Each row of a before or after table is a point. One or more steps were done to the points. Then noise was added and the rows were shuffled. The steps act on columns, c1 being the first. Name the steps. A step turns or swaps two columns, mirrors them in a line or flattens them onto one, adds a multiple of one to another, or multiplies or shifts one. Angles are multiples of 10 degrees, from the lower column toward the higher: turns from -170 to 170, lines from 10 to 170 but not 90. Use the fewest steps. Two steps may share a column if one is a turn and the other turns, adds or multiplies; they go together, in the order done. Otherwise the lowest column goes first.

Before, 8 rows:
[[-20 -64]
 [ 12  35]
 [-31 -24]
 [ 11  28]
 [ -5  27]
 [ -2 -59]
 [  6  15]
 [-18 -54]]
After (8 x 2):
[[-56  -9]
 [-51 -27]
 [-64 -17]
 [ 21  18]
 [-38  17]
 [ 33   7]
 [ 34   9]
 [ 17   2]]
Steps: turn c1 and c2 by -60 degrees

Before (12 x 3):
[[ 29 -57   9]
 [-11 -40  46]
 [ 29 -53 -23]
 [-43 -37 -23]
 [-26 -22  37]
 [-18 -51  51]
 [-14 -21   6]
 [ 25  13 -12]
 [  3  -7  21]
 [  2   3  -6]
 [ 14  12  67]
 [  1  12  54]]
After (12 x 3):
[[ 41  46 -36]
 [ 23  17 -53]
 [-43 -22 -38]
 [-17 -65 -19]
 [ 30   2  17]
 [-17   4 -20]
 [-30  40 -19]
 [  5   5   8]
 [-43 -18 -69]
 [-26 -52 -13]
 [ -7 -17 -18]
 [-35 -18 -57]]
Steps: add -0.5 times c3 to c1; turn c2 and c3 by 120 degrees

Before (12 x 6):
[[ 48 -23  14 -30  20   1]
 [ 20  17  27   9  14  28]
 [-21 -47   9  30 -64 -41]
 [-24  33  30  21  26 -15]
 [-45 -69  10  19 -21 -39]
 [-37  19   2  28 -20 -34]
 [  7  16 -12  -7  28  44]
 [ 62 -42 -12  37   5  46]
 [ 51   7  -1  11   7  29]
 [ -4  41  33   9  28 -13]
 [ 53  23 -14 -17   8  57]
 [-32 -73  41  21 -62  -7]]
After:
[[ -8  14 -51  11  29  11]
 [ -4   4  41  38   4 -77]
 [ -2  -4 -17  24 -21  51]
 [-11  -1  -6  11   4 -58]
 [ -2  31  60  18 -20  58]
 [  7  18 -38  21  29  27]
 [-19  24  41  29 -64  43]
 [ 31 -18  -9  -8  29 -31]
 [ 10 -19 -16 -18   7 -82]
 [ 16  62  53  20 -63  29]
 [  9  19 -26  12  13 -35]
 [-30  22  16 -31  23 -38]]
Steps: turn c1 and c6 by -130 degrees; turn c2 and c3 by -110 degrees

Before (11 x 8):
[[ -3   4  19 -38  23  35  23  73]
 [ 29  48  54 -20  39   2 -42  17]
 [-21 -18  39   3  18   5  27   0]
 [ 21 -11  23  33 -45 -52 -12  -1]
 [-17   7 -37 -13  71  -4   5   7]
 [-12  23  11  -7 -40  -7 -72  -1]
 [ -1  63 -12   4  60  -1 -31  43]
 [ 23 -61  10 -25  26  -2 -16  26]
 [ 10  -9 -28  -8 -11  37 -25  -6]
 [-62 -39 -13   1 -17  25 -24 -39]
 [ 50 -33 -30 -61  49 -65  24   1]]
After (11 x 8):
[[ 18   4  15 -39  20  33  32  71]
 [ 30  -8 -24  -5 -12  40 -20  -8]
 [ 19  63 -12   4  57  -3 -23  43]
 [ 39 -66   9 -24  24  -3   0  28]
 [ 42  -9  22  33 -44 -55  -1  -2]
 [ 50  43  50 -23  41   3 -34  16]
 [ -5 -20  41   3  19   3  38  -5]
 [  7  26  12  -9 -38  -5 -56   0]
 [-42 -39 -16   1 -20  29 -16 -35]
 [ 72 -27 -31 -62  51 -66  34  -1]
 [  2   4 -38 -13  71  -7  16   5]]
Steps: shift c1 by 20; shift c7 by 10

Before (9 x 9):
[[ 34  24  12  24  24  18  12  30  -5]
 [-31  36   3 -64 -29  33   1 -35  35]
 [  2 -68 -63 -26 -41  63 -30 -19  11]
 [  0  18  26  28   9 -27  29  43  55]
 [-22  18  58  24  -2 -33  29 -17  25]
 [ 36 -53 -11 -29 -12  43 -52  46 -13]
 [-46 -37  17 -17   8  36  40  -8  34]
 [-34  14  23  40 -10 -10  22  49   2]
 [ 36 -10   5   4 -14 -17  32  55 -16]]
After (9 x 9):
[[-47 -36  15  -9  26  36  32  -3  38]
 [ 38  23  12  20  30  19   0  32  -3]
 [ 32 -15  15   6   2 -15  36  57   0]
 [  3 -67 -59 -26 -52  65  -6 -14  11]
 [-31  13  25  35   5  -5  28  45   5]
 [-32  36   2 -63 -26  32  12 -40  37]
 [ 36 -49  -7 -30 -37  43 -38  43 -27]
 [ -4  20  24  28  25 -31  19  44  62]
 [-20  16  58  28  11 -34  24 -15  34]]
Steps: turn c5 and c7 by -30 degrees; add 0.3 times c7 to c9

Before (12 x 11):
[[-21 -34  43  41  13 -25  14  16   4 -11  20]
 [  1   6   1 -22  14  10  36  -1  28  30 -39]
 [ 27  23 -10  47   4 -19  36  -3  20   0   8]
 [ 35  13   3  16   2 -13  -6   5 -11  30 -27]
 [-51  13  -9  -7  32 -24  21   2  26   8  24]
 [-16   1  18  22  41   2 -20 -29  15  28 -22]
 [ -5 -21 -29 -20   3  -1  74 -10 -39  17  -5]
 [ 27  21   4 -25  27  19  28  11  34   0  19]
 [  0  11  34  13  -6 -37  44 -29 -25 -24 -31]
 [  7  17  -4  19  -5   6  12   0  12 -18 -15]
 [ 19  12  17 -25 -30   3  -1 -41  20  31   3]
 [  1 -20 -18 -19  -6 -56  15 -29  56 -41  67]]
After:
[[  0   7   7  16   6  25  42 104 -28 -22 -28]
 [-29  14  -3  51   5  20  35  63  22  -1   6]
 [ -9  14  -6 -20  34 -17   2  37  19  32   1]
 [ -6  13  -5 -20 -14  -8  36  50  28  32 -41]
 [-30   7   0  15  10  13  -7  -8  -9  30 -27]
 [ 15 -40   1  33 -19  25  13  14  -2 -14  19]
 [ 35  15  -4  -4 -49  21  21  36  28  10  24]
 [ -6  15   0  21   7  -5   9  15  13 -15 -16]
 [-34  26  -6 -19 -14 -14  27  22  32  -2  20]
 [  3 -16   6 -25  -7  -4  72 121 -34  19  -4]
 [  2 -17  -9 -19   9  42  15  71  61 -41  68]
 [ -3  -1   0  21 -44 -14 -21  -4  11  27 -21]]
Steps: turn c1 and c5 by 160 degrees; turn c2 and c4 by 10 degrees; flatten c3 and c9 onto the line at 100 degrees; turn c6 and c8 by -160 degrees; add 1.5 times c7 to c8

Before, 9 rows:
[[  3   1 -20  17  23   2 -20  14  -4   8   6  -9]
 [ 11 -14 -15  -6 -14  15  -4  -3   2  11 -23   2]
 [-29  -3 -32 -17  21   5 -16  15   2   5  19   4]
 [ 18 -45 -15  -8 -14   7  27  -6 -26 -22  -5  -6]
 [ 19   4 -18  -7  15  13 -21  18  -3  37  29   0]
 [ 18  -3  -5 -20 -48  12  -9  57   1   1  -6   3]
 [ -1  -2 -24  -6  21 -29   0  -3   3 -16  16   4]
 [ 20  -5 -21 -15  27   1 -25   4   3  -7 -21 -38]
 [-37 -19 -17 -20  30 -15 -10   0 -34  35  13 -11]]
After (9 x 12):
[[ -20   50   -4    6 -121   -3   -8   31   -9   21   -7   -2]
 [  15   11  -24   12   55  -17  -18   10    9   12   22  -26]
 [ -14   15  -11   36   42  -19  -23    7   -3   -7   28    9]
 [  41    0  -19   -3   66  -11  -24    7    5   16  -22  109]
 [  48   -9   11   40   75  -23   -9   18   31    8   12    8]
 [ -14   -9  -11   11  -36  -12   -2    9  -12    2  -23   -2]
 [  -6   -5  -19  -12   52    6    2    1   31   12   17  -12]
 [  -7  -27    5  -17  -35  -31   25   37    7   15   -3   25]
 [  12   17  -13   -1   54  -17  -23    8    6  -18    7   27]]
Steps: multiply c12 by 3; turn c1 and c12 by 150 degrees; turn c2 and c8 by -60 degrees; turn c3 and c9 by 40 degrees; turn c6 and c9 by -120 degrees; turn c4 and c10 by -110 degrees; multiply c5 by 2.5
